Each row is a point. Two turns around zero, p and q, are shown by what they do to some points. Write where each new point lands after one turn and then the other. Backwards means that the second turn is done in reverse. Each puzzle has new turns, and all numbers are rounded.
(in the rows, 128 means zero)

Turn p:
[140 150] => [146 146]
[163  90] => [150  81]
[143 156] => [151 150]
[ 97 151] => [105 159]
[97 92] => [ 88 103]
Turn q:
[119  89] => [108  93]
[ 98 154] => [107 161]
[167 141] => [169 129]
Where do these land?
q, then p: [141 116] => [132 111]
p, then q backwards: [ 69 116] => [ 69 116]
p, then q: [174 135] => [170 108]
q, then p: [128 144] => [137 141]

Turn p:
[114 101 191 118] => [139 123 196 114]
[169 140 135 132] => [166 139 118 143]
[ 96 121  83 151] => [ 79 109 101 142]
[108  99 109 102] => [111  97 124  97]
[153 179 122 137] => [145 173 100 145]
Turn q:
[143 138 143 119] => [145 138 139 117]
[ 87 163  81 136] => [ 77 162  92 135]
[122 110 126  84] => [116 107 135  87]
[106 145  65 123] => [ 88 142  74 119]
[118 118 158 172] => [133 122 153 176]
[158 102 154 158] => [168 104 141 157]
[163 120 168 105] => [170 119 160 104]
Where do these land?
q, then p: [168 133  71 133] => [129 108  61 125]
q, then p backwards: [113  79 149 113] => [112  73 135 128]
q, then p: [110 123 112 166] => [ 99 121 123 161]
p, then q: [ 90 154 157 100] => [112 164 163  97]
p, then q: [160 151 151 128] => [164 155 120 129]

Turn p:
[111 135 154 100 149 115 142  83] => [101 142 144 103 148 108 141  85]
[186  79 116 114  98 135 126 175] => [196  75 134 119  99 129 127 157]
[187 105  92 144 141 178 140 164] => [196  90 100 143 151 165 140 153]
[122 102 116 164  80 122 161 131] => [116  98 117 160  83 129 163 140]
[102 157 103 113 135  95 116  95] => [ 93 156  95 108 125 107 110 108]
[102 140 117  99 151 158 117 161] => [122 141 131  93 155 157 117 164]
[110 165 158 145 118 108  97  85] => [ 98 173 142 149 113 120 103  87]
[106 177 162 114 122 125 129  97] => [104 185 148 119 124 128 137  98]
[154  58 111 146 132 165 114 163] => [161  53 133 143 137 159 114 156]
[101 161 151 142 153  80 137 126] => [ 95 168 135 144 144  80 128 133]
Turn q:
[ 88 186  92  93 160 121 140 112] => [ 89 167  90  82 170 108 137 124]
[124  99 119 132  87 108 121 119] => [130 110 125 128  79 110 117 124]
[183  94 121 142 133 164 120  91] => [170 107 129 158 129 147 123  67]
[ 82 132 117 104 176 102 146 162] => [ 97 110 113  99 171 106 153 173]
[126 139 101 107 120  61 121 181] => [146 132 104 111 124  74 118 195]
[ 68 149  82 106 132 121 121 184] => [ 94 125  70  90 138 130 120 190]
[165 129 166 147 113 175 176 112] => [153 149 162 148 113 176 173  97]
[145 107 157 163 118 137 128  80] => [123 122 163 165 107 131 130  81]
[162 114 166 189 126 161 136 110] => [137 129 163 194 118 164 141  99]
[136 147 136 126 127 128  88 125] => [130 143 136 131 138 129  87 127]
[127 111 153  99 117 130 112 132] => [137 111 155 102 121 134 111 132]
Where do these land?
q, then p: [128 103 110 176 162  80 157 153] => [116  97 108 175 132  83 152 170]
q, then p: [102 148 139 108 129 154  99 107] => [105 144 141  99 141 154 102 112]
q, then p: [146 168  97  83 120 126 108 171] => [179 152  99  90 139 128  96 153]
p, then q: [163 126 120 131 158 141  98 142] => [159 119 125 152 160 129 101 118]
p, then q: [126 155 190 107  78 140 111 104] => [116 182 183 110  99 150 119 103]
p, then q: [137 115  92 110 106 147  80 170] => [173 109 112 115 118 164  80 144]
q, then p: [ 98 152 159 154 107 148 145  99] => [ 87 163 147 134 116 158 152 120]
p, then q: [ 92 137 155 125 111 136 130  97] => [ 85 144 147 109 116 143 135 115]
q, then p: [ 98 110 177 149 131 156 194 101] => [ 88 126 166 134 132 147 207 114]
p, then q: [170 111  79 143 135  97 151 115] => [154 105  83 148 113  81 140 112]
p, then q: [148  82  90 123 170  83 137 149] => [154  71 108 135 141  72 124 151]

Turn p:
[137 155 129  92 126 147  94  72 121 123 111] => [136 151 152 134 108 170  85  87 133 113 127]
[179 145 141  86 113 158 189 148  96 185 173] => [118 193 115 127 150 191 202 156 157 134 110]
[122 137 116 144 149  89 127 112 122  76 108] => [156 131 137 125 134  80  95 120 100 102 118]
[146 115 125 137  97 142 188 143 166 155 179] => [147 122  80 147 125 140 193 159 172 131 120]
[127  76 136 155 135  83 110 123 140 143  99] => [140  89 132 120 121  96 135 101  96 175 112]
[106 138 170  98  97 128 175 167 151 149 153] => [116 129 126  87 107 130 183 163 182 120 121]
[124 159 114 113  87 108 139 176 151 158 151] => [120 154 103 115  89 122 143 184 158 153 132]
[140 157 149 158 147 145  86 112 113 105 120] => [122 127 181 166 138 125  97 122 120 117 142]
[ 88  73 103 193 122 108 131 125 129 125  49] => [108  45 104 126 123  92 104 121  64 139  82]
[142 141 115 111 190 160 106 122 132 110 122] => [123 144 136 136 181 133  83 102 146 125 146]
[ 75 112 113 153 140 105 105 111 113 126 129] => [102 112 116 130 107  90 119  97  94 119 147]
[151 128 124  96 133 162  87 125 101  81 142] => [150 142 152 122 152 167  98 127 114 108 179]
Turn q:
[173 112 176 134 210 146 101 128 117 145 164] => [138 177 153 133 209 102 123 181 127 145 152]
[113 152 180 139 155 140 114 149 132 146 133] => [ 92 157 142 112 137 105 121 171 125 136 111]
[125 132  56 159  98  98  98 119 170 145 113] => [140 119  88 137  92 135 157  85 189 167 124]
[ 89 111  99 157  92 133 153 103 128 113 145] => [106  95 149 146  89 148 148  96 126 136 157]
[125 145  84 156 109  97 141  94 101 110 128] => [123 107 101 155 111 113 137  72 111 143 151]
[102 127 105  99 120 138 109 135  99 126  76] => [104 106  95 123 141 161  97 107 138 105 102]
[122 115 124 151  96 104 137  80 151 117  94] => [128 116 150 136 112 116 154  64 144 122 108]
[107 130 108  62  94 131 188 121 136 167  97] => [145  93 119  53 108 176 138 102  96 109 105]
[191 126 169 152 153 161 116 186 103 142 124] => [146 138 126 165 175 115 125 205 109 143  87]
[138 144 153 138 201 142 133 162 139 111 145] => [113 171 117 133 157 107 150 188 121 106 148]
[118 153  98  76  68 174 135 101 130 110 108] => [140 138 123 124  84 199  99  84 102 111 106]
[161 117 171 111 151 102 127 162 140 104 146] => [163 140 139 127 139  84 119 173 132  95 132]
[ 99  81  90 161 101 106 119 107 135 108 150] => [124  88 147 157 104 131 139  95 170 138 170]
[129 147 180  97 144 119 123 144 109 148 168] => [130 145 144  92 136  99  87 170 102 136 139]
Where do these land?
p, then q: [124 123 154 137 200 164 144 109 145  91 121] => [120 171 151 133 169  96 152 111 161  90 160]
p, then q backwards: [ 88 104 122 127 142  94 127 132  85 154 140] => [105 176 130 145 147 110 167  99 122 136 128]
p, then q: [134 150 114  85  81  78 136 143  96  77 159] => [180 138  88 144  90 117  79 153  76 116 121]
q, then p backwards: [173 153 111 126  94  82 152  76 140 162 158] => [148  75 133 109 134  49 100 101 140 132 138]
q, then p: [115 153 109  96  96 128 133 120 136 147  88] => [133 122 114 114 115 177  90 110 117 116 111]
p, then q backwards: [112 145 133 119 141 124  95 123 168  94 174] => [123 104 115 119 135  85 100 118 144  94 170]
p, then q: [ 87  98 188 132 135  92 120 155 149 106 174] => [180 102 168  83 106  87 136 132 114 107 167]
q, then p: [145 103  99 175 119 110 131 152 102 114  76] => [139  78  88 146 154  98 127 112  95 136  97]
q, then p: [138 121 163 111 101 136  87 101 126 148 100] => [120 116 174 125 120 138  90  96 141 151 108]
p, then q: [142 175 147 136 167 184 124 153 125 111 106] => [ 81 171 139 131 140 108 132 171 168 102 128]
q, then p backwards: [129 114  73 172  94 196 154 119 143 157 126] => [172  90 152 134  81 163 120 112 117 198 138]
p, then q backwards: [152  97 123 119 166 149 134 152 121 175 114] => [128 127 110 151 155 151 115 107 106 182 107]
